Rows are points. The points of each table are mixes of a few directions, plus a little noise. How many directions does each table use, and how many do they share? Where both have some left over, give the other angles between the two spaces (their principal angles), to ten degrees, smallest first.
(in the rows, 128 means zero)

First, 5 rows:
[[102 120  86]
 [128 132 136]
 [146  88  75]
 [145 160 206]
 [118 139 137]]
Second:
[[154 124 148]
 [131 156 182]
 [133  89  63]
 [ 94 144 118]]
Directions: first 2, second 2, shared 2

First (6 x 4):
[[129 131 126 123]
 [101 127 133 108]
 [185 176  82  89]
 [100 121 138 117]
 [152  87 157 221]
 [102 126 134 109]]
Second, 8 rows:
[[131 126 130 134]
 [134 123 131 142]
 [158 106 141 191]
 [149 113 137 172]
 [ 98 150 115  63]
 [110 141 120  91]
 [157 107 141 190]
 [ 87 158 111  41]]
Directions: first 2, second 1, shared 1

First:
[[139  96  99 140 105 128]
 [150  85 131 136 132 116]
 [ 80 176 176 181 143 156]
 [148 127 102 107 106 170]
 [101 167  75 107  98 114]
 [148 117 185  97 184  84]]
Second (8 x 6):
[[ 78 134 111  92 148 149]
 [151 141 153 125 132 157]
 [150 146 155 112 138 159]
 [145 118 123 147 115  94]
 [ 42 145  94  40 172 137]
 [146 107 134 197  98 147]
 [159 104 126 193  94 101]
 [153 130 128 118 126  80]]
Directions: first 4, second 3, shared 2; angles 60

First (7 x 8):
[[111 120 127 123 122  86 136 148]
 [171 195  75 126 149 203 148  71]
 [126  99  84 129 148 153 124 168]
 [ 88 115 176 119  97  15 138 149]
 [114  81 137 133 131 127 109 167]
 [135 130 146 133 125 147 119 112]
 [149 156 151 134 125 165 121  81]]
Second:
[[ 63 104 105  82 120 112 110 106]
 [223 151 144 196  80 158 161 169]
 [ 76 153 180 116 161 100 185 133]
 [125 148 131 151 122 132 123 133]
 [138 104 123 102 155 125 121 117]
 [162  92 110  99 161 132 105 113]
 [114 184 134 185 150 135  89 129]
 [123  88  97  94  76 130 129 124]]
Directions: first 3, second 4, shared 0; angles 50, 70, 90

First (8 x 9):
[[120 147 132 118 137 159 121 113 118]
 [121 179 136 100 139 204 119  78 106]
 [131 129 143 121 126 140 106  68 116]
 [148  79 105 161 103  35 171 230 168]
 [125 111 184 156 100 100 125 141 129]
 [ 99 111 108 134 162 119 113 166 126]
 [137  93 141 143 115  84 114 106 133]
 [144 175  75  91 142 183 155 121 129]]
Second (9 x 9):
[[ 90  98 132 116 145 102  80  75 102]
 [105 171  99 120 128  92 118 105 127]
 [124  86 116  99 138 134 116  96 111]
 [138 139 174 107  62 123 171 125 120]
 [169  73  89 117 167 186 141 152 137]
 [168 220 136 188 107 144 184 228 180]
 [130  74 124 105 141 145 117 105 112]
 [109 171 155 161 117 101 117 140 135]
 [119 120 127 140 148 126 107 126 127]]
Directions: first 4, second 4, shared 2; angles 50, 90

First (9 x 11):
[[126 127 129 137 132 119 131 124 125 118 113]
 [135 133 124  97 114 159 118 141 139 166 181]
 [121 123 131 156 141 100 137 116 118  94  80]
 [144 140 120  58  97 199 105 158 153 214 249]
 [129 129 127 122 125 134 126 130 130 135 138]
 [121 123 132 159 142  97 138 115 117  90  74]
 [125 125 130 143 135 113 133 122 123 109 102]
 [121 123 132 159 142  97 138 115 117  90  74]
 [130 129 127 120 125 136 126 131 131 137 141]]
Second:
[[147  96 127 144  75 116 122 168 146 115 125]
 [114 158 137 118 158 138 136 106 124 138 124]
 [124 141 127 123 148 135 132 114 124 133 126]
 [160 132  94 136 146 165 138 126 148 132 103]
 [125 164 151 127 126 142 142 136 152 137 106]
 [163 127 100 140 127 161 138 140 156 130 101]
 [143  16  82 141  87  75  86 142  80  96 183]
 [103 107 153 125 100  87 113 137 107 119 156]
 [151 148 102 130 158 168 142 116 146 137 102]
 [ 81 148 156 106 162 101 122  91  89 134 158]
 [ 97 171 178 118 123 119 138 131 137 137 123]]
Directions: first 1, second 3, shared 0; angles 90

First:
[[125 128 125 130 130 127 132 127 125 129 129 123]
 [166 121 172 103 110 142  81 142 177 116 115 192]
 [ 75 139  64 163 154 106 197 108  57 146 146  36]
 [138 126 139 122 123 132 115 132 142 125 125 146]
 [171 119 179  98 107 145  72 145 186 114 113 204]
 [130 128 131 126 127 129 125 129 131 127 127 132]
 [177 118 185  95 104 148  65 147 193 112 111 213]
 [ 74 139  64 164 155 106 198 108  55 146 147  35]
 [128 128 129 128 127 128 127 129 129 128 128 130]
 [ 89 135  82 154 147 112 178 113  77 141 142  60]
 [135 127 135 124 125 130 119 130 136 126 126 138]]
Second, 10 rows:
[[152 106 151 108 127 153 117 117 143  79  99 126]
 [110 174 143 143 106 106 110 160 114 142 139 154]
 [ 85 144 108 158 113 100 125 127  79 141 142 125]
 [183 110 134  60 135 122 133 118 189 136 161 167]
 [ 93 151  91 111 113  70 155 108  66 118 178 113]
 [111 133  90 127 140 103 165 115 104 151 160  99]
 [164 140 173 126 152 192 148 152 162  77  66  72]
 [145  48 130 175 150 190  82 116 186 179  77 161]
 [147  86 139 130 126 150  91 119 164 138 111 170]
 [ 92 188 120 142 117  95 154 148  75 121 147  95]]
Directions: first 1, second 5, shared 1

First:
[[122 130 107 125 117 148  91 148 125 133 116 126 155 129]
 [149 115 178 132 124 185  91 146 115 154 157 116 164 100]
 [132 135 109  93 119  21 140 124 138 121 131  81  66 162]
 [167 114 186 111 111 147 151 114 109 130 152  94  94  65]
 [ 98 140 107 154 170  67 191  95 153 110 123 174 101 188]
 [120 130  99 128 113 165 102 142 122 124 104 136 155 113]
 [ 98 138  68 141 125 162  95 146 132 120  90 161 174 144]
 [116 125 144 170 153 203 148 116 128 127 127 188 169 115]
 [129 134 109 113 124  68 197  92 132  96 111 122  57 119]
 [134 127 151 110 132  71  39 177 138 178 174  74 157 199]
 [143 121 150 131 120 171 161 109 115 116 125 136 115  73]]
Second, 10 rows:
[[124 130 137 138 134 161 178  97 117 107 119 158 111  94]
 [ 81 155 144 123 150 182 161  90  86 103 130 181 124 127]
 [124 125 104 136 121 149  63 167 137 148 121 125 183 148]
 [145 120 113 116 106 115  79 161 137 144 125  91 144 128]
 [164 104 118 153 118 127 146 134 159 129 113 122 128  96]
 [ 67 160 143 136 163 200 167  84  84 101 129 207 138 135]
 [132 123 153 163 161 124 239  71 140 101 129 177  83 107]
 [168 110 126 111 110  37  98 159 160 153 143  57 104 150]
 [113 136 121 116 131 103  70 157 129 150 142 110 154 180]
 [162 118 121  88  87  83  79 161 130 143 130  51 110 114]]
Directions: first 4, second 4, shared 3; angles 90

First:
[[101 121 199 160 149 120 138 163 114 173 103 132 146 155 132  72  60 160]
 [155 160 131 151 105 122 155 105 103  78 195 138  93 110 150 143 127 134]
 [ 93 146 134 140 100 109  87 151 133 185  29 108 175 173 131  45  72 121]
 [159 130  47 102 124 116  96 115 137  98 109 118 130 114 125 144 189  73]
 [146 169 139 168 142 101 118 157 101 119 140 117 114 115 146  78  77  57]
 [133  51 144 116 186 130 149 139 127 140 112 153 150 147 112 144 174 208]
 [107 101 159 108 126 161 160 109 143 134 162 142 119 125 116 180 142 190]
 [168 156  90 134 125 117 129 114 114  75 177 127  96  96 142 149 152  76]
 [137  91 104 101 170 139 123 135 143 126 132 129 127 110 109 165 172 105]
 [ 80 153 132  97  51 166 125  91 164 151 121 116 130 136 119 162 114 154]]
Second, 10 rows:
[[128 150  93  81 156 158 110 123 131  69  89 157 107 110 136 124 125 138]
 [128 160  98  94 138 147 126 139 123  61  65 200  99 114 168 132 124 121]
 [134  97 157 154 145 116 125 117 127 176 195  56 150 135  84 112 125 147]
 [135 163 103  98 155 146 131 146 112  45  64 213  92 110 176 123 117 126]
 [139  97 155 148 167 121 121 115 124 164 201  51 146 129  77 102 121 158]
 [138 158 113 111 155 137 138 151 107  53  73 212  94 114 178 121 115 125]
 [130 102 165 176 107  98 144 131 125 190 177  88 151 146 112 128 130 124]
 [118 124 138 153  75 108 142 133 135 168 123 134 141 144 141 150 139 103]
 [131 109 135 125 154 134 113 111 133 149 173  67 141 125  85 113 126 151]
 [ 99 120 123 140  28 114 129 114 163 206 120 103 159 153 122 174 157  90]]
Directions: first 5, second 3, shared 1; angles 70, 70

First (10 x 20):
[[ 54 157 140 135 132 142 135 140 112 125 146 156 102 137 156 107 173  96
  152  98]
 [190 119 141 165 106 164 114  80 106  99 172  88 138 155 126  47 129 121
  183 105]
 [108 135 120  92 107 109 129 197 109 119 119 175  92  66 114 171 113 136
  126 114]
 [116 111  98 121 162 100 145 150 150 145  71 119 135 109 122 206 100 139
   57 187]
 [167  99 160  79  94 105 106 159 158 133 135 170 121  75 102 124 102 128
  151 126]
 [ 97 106 125 171 193 129 146  71 175 155  93  79 162 185 157 133 145  95
   79 197]
 [202 121 159 115 107 131 100  66 160 148 160 111 178 173 113  76 126 155
  156 109]
 [ 98 108 123 134 145 120 141 159 135 122 101 136 105  92 134 153 121  98
  110 163]
 [150 130  79 176 133 151 145 136  69  86 120  82 110 119 127 139 107 136
  117 136]
 [ 99 195 133  94 102 130 117 122 105 147 164 164 139 171 130 124 164 176
  148  45]]
Second:
[[169 127 114 120 122 110 150 135 119 140 122 129 109 107 103 143 101 151
  126 143]
 [163  86  83 134  93 139 121 176 198 123 152  95 126 120 130 146 113 113
  127 121]
 [120 144 158 125 145 123 126  99  88 125 115 144 131 126 124 111 130 135
  133 135]
 [178 115 131 123 120 117 134 125 114 125 123 127 119 102 104 125  98 142
  135 145]
 [ 16 121 174 154 143 185  56 110 161  85 148 120 187 187 201  78 204  54
  138  83]
 [185 144 158 113 142  97 151  91  51 134 101 153 109  90  83 117  88 169
  136 163]
 [176 132 124 117 127 105 153 123  99 140 116 136 107 101  96 138  96 158
  128 150]
 [ 18 156  82 139 133 148 133 165 194 152 147 120 135 191 184 166 195 101
  101  84]]
Directions: first 5, second 3, shared 1; angles 40, 80

First:
[[101  87 125 154 135 109 124 148 118 125 162 135 159 129 178 155 144  76
  114 127 115 104 117 145]
 [151 150 135 120 107  87 127 127 155 143 147 142 162 113 113 154 107 160
  125  91  96 124 116 141]
 [139 151 112 161 125 183 176 144 187 136 152 110 153  78 157 139 116 208
   76 128  93 173 168 205]
 [ 88  98 138 106 148 128  85 105  85 111 102 137  78 161 143 130 138  46
  142 167 154  90 129  87]
 [124 145 158  65 119  78  80  77 104 127  82 184  40 145  84 159  93 131
  162 130 157  78 117 100]
 [101  66  98 184 144 116 167 180 113 108 178 171 128  99 203 167 159 151
  105 119 164 109 113 217]
 [141 142 107 114 144 139 105 122 124 104 120 101 143 144 113  94 148 104
  132 129 136 137 131  78]
 [140 129 150 161 105 159 171 152 132 173 130  72 186 143 106  78 131 114
  144 131  97 177 119 109]
 [166 185 128  87 125 153 116  98 135 125  80 100 104 142  56  76 116 163
  152 130 140 160 140  69]]
Second:
[[173 200 162  94  88 132 139  95 173 172  96 112 129 118  52 116  74 201
  140 110  86 164 140 116]
 [147 153 130 120 119 129 130 122 147 135 125 119 140 121 108 123 117 153
  126 117 112 142 133 124]
 [154 173 155 105 101 131 136 105 154 160 104 120 121 124  77 122  91 173
  139 120 102 149 135 120]
 [101 114 183 114 105 129 135 105  98 170  85 151  55 149 104 137  95 116
  162 160 142 112 122 128]
 [ 89  60  83 164 171 124 116 164  90  76 168 139 142 133 207 138 188  59
  109 138 167  96 117 140]
 [162 159  94 129 135 129 125 137 165 107 154 105 187 108 126 118 140 158
  104  97 106 151 136 124]
 [ 52  25 118 163 165 123 119 156  51  97 142 163  81 154 212 148 177  26
  134 171 191  72 109 144]
 [145 140  99 134 138 128 124 139 147 107 150 114 169 116 137 123 144 139
  110 109 118 139 132 127]]
Directions: first 6, second 2, shared 2

First (9 x 32):
[[101 110  99 135 206 198 134 132 182  81  93 122 160 138 123 114 101 112
  137 118  74 109 213 163  17 110  98 152 115 100 112  47]
 [130 116 123 144 130 161 129 143 137 127 102 146 159 140 139 107  97 139
  114 144  97 153 151 137  73 105 123 176 117 102 143 106]
 [131 131 119 129 126 120 128 127 102 123 122 157 142 128 125 148 127 139
  101 117 122 147 126 144 134 124 131 141 123 134 150 123]
 [121 134 118 120 147 115 130 116 119 111 130 137 127 124 117 159 145 122
  121 103 133 120 133 140 138 134 124 109 126 146 132 119]
 [134 115 125 140 120 168 122 146 135 137 117 127 145 131 140  82  92 143
  122 158  99 146 145 136  95 118 133 169 130  90 126 110]
 [123 138 145 112 126  94 132 112 144 133 155  89  88 121 120 142 164 104
  167 118 169  87 103  98 172 148 126  68 138 155 100 161]
 [130 140 120 113 122 101 123 118  94 128 152 131 112 112 116 147 148 134
  116 111 146 125 109 140 187 150 142 100 141 144 127 138]
 [127 130 103 113 139 144 116 128  96 119 149 123 123 106 115 112 122 144
  109 124 114 127 142 169 164 154 146 121 149 110 114  99]
 [154 138 199 145  35  52 139 129 142 192 133 120  98 153 156 140 154 116
  165 159 198 137  29  24 171 106 130 114 114 169 147 249]]
Second:
[[120 134  81 151 137 129 153 123 159 113 115 134 153 146 114 110 133 127
  104 102 136  76 137 103  85 100  90  87 102 157 181  80]
 [122 154  77 140 105 131 141 150 113 136 131 161 178 120  89 101 132 156
   53 109 137 108 105 137 125 105 111 106 119 151 196  76]
 [102 157 110 123 125 175 127 181 147 143 132 135 186  99  73  83 126 143
   78 136 120 114 118 160  92 107 115 132 138 120 142  67]
 [139 104 183 128 137 123 114 122 103 121  89 174 132 146 169 197 109 122
  144 142  95 222 143 148  99 118 148 224 117 107 112 181]
 [147 146 126 143  49 106 132 151 113 180 150 127 136 124 120  74 128 155
   97 152 164 120  60  87 173 116 135 110 131 139 169 153]
 [140  96 167 124 143 131 118 103 148 123 128  85  75 142 175 128 114 105
  206 154 117 137 155 108 130 152 144 145 136  97  63 174]
 [150 107 156 113 134  89 114  88  84 118 138 125  70 133 170 181 132 120
  168 126 129 165 134 132 193 166 162 139 138 123  90 190]
 [140 116 116 125 126 131 120 114 110 126 145 108 101 123 143 105 116 136
  139 135 122 125 139 134 164 153 146 120 141 109 110 130]
 [ 98 152 130 114 155 129 136 140 161 119 130 121 144 115  87 150 161 107
  127 105 146  91 122 133 106 120 104  92 127 158 122 105]
 [121 113 134 119 170 135 125 108 142 102 123 111 106 132 140 151 129 108
  164 119 114 122 165 138 114 143 127 127 129 120  92 125]]
Directions: first 4, second 6, shared 4
